Rows are points. Two turns around zero, p and q, are shown by what they do to some points. Write where each new point lands after one turn and then the other. Backwards means that the second turn is done in reverse. Each puzzle has new turns, and all numbers are rounded.
In the rows, 128 means zero.

Turn p:
[130  87 107] -> [ 99  93 132]
[129  99 172] -> [162  90 115]
[ 99 164 173] -> [186 151 143]
[146 178  99] -> [107 184 119]
[137 113  90] -> [ 87 122 130]
Turn q:
[123 152  65] -> [134 163  70]
[166  59 159] -> [182  77 168]
[127 142 136] -> [117 138 136]
[133 149 152] -> [113 142 153]
[ 92 139 127] -> [ 94 122 112]
Where do these land?
p, then q: [ 82 120 100] -> [100 104 168]
p, then q backwards: [ 99 157 122] -> [160 149 144]
q, then p backwards: [198 102 167] -> [ 52 139 162]
q, then p: [ 95 136 130] -> [124 121 161]
p, then q backwards: [166 126 121] -> [100 137 102]

Turn p:
[119 123 151 163 146 147] -> [136 161 127 157 149 138]
[141 135 153 145 143 102] -> [114 139 156 156 116 133]
[ 80 143 176 153  94 116] -> [119 168 102 142  93 183]
[120  96 152 132 114 120] -> [ 94 153 118 123 130 134]
[188 158 105  63 138 189] -> [189 107 176  57 151  95]
[123 119  54  84 154 112] -> [135  68 105 118 120  64]
[125 121 105 155 107 110] -> [108 101 112 142 137 148]
Turn q:
[143 120 131 125 107 164] -> [129 112  97 114 113 147]
[113 112 149 102 225 154] -> [ 99  94 150 104  99  40]
[127 151 138  83 179 146] -> [ 76 129 125 107 118  80]
[128 108  95 134  91  86] -> [151 139 125 182 150 152]
[142 121 156 136  91  78] -> [172 179 121 142 136 138]
[159 142 122 157 113 116] -> [150 133 120 115 165 146]
[ 84 143 105 158  90 152] -> [119 110 158 132 116 192]
Where do these land?
q, then p: [ 74 136 132 170 138 116] -> [119 186 157 114 124 150]
p, then q backwards: [162 100 109 123  90 108] -> [125 164 101 131 151 168]
q, then p: [164  94 132 132 179 184] -> [ 60 100 109 104 123  84]
p, then q backwards: [144 184 153 119  95  90] -> [ 65 123 142 151 102 163]
p, then q: [ 87 156 107 111 114 179] -> [108 108  70 140 169 122]
p, then q: [124  98 134  97 108 136] -> [ 91 144 129 154 122 123]
q, then p: [140 129 129 143 172  84] -> [111 135 168 163 100 111]
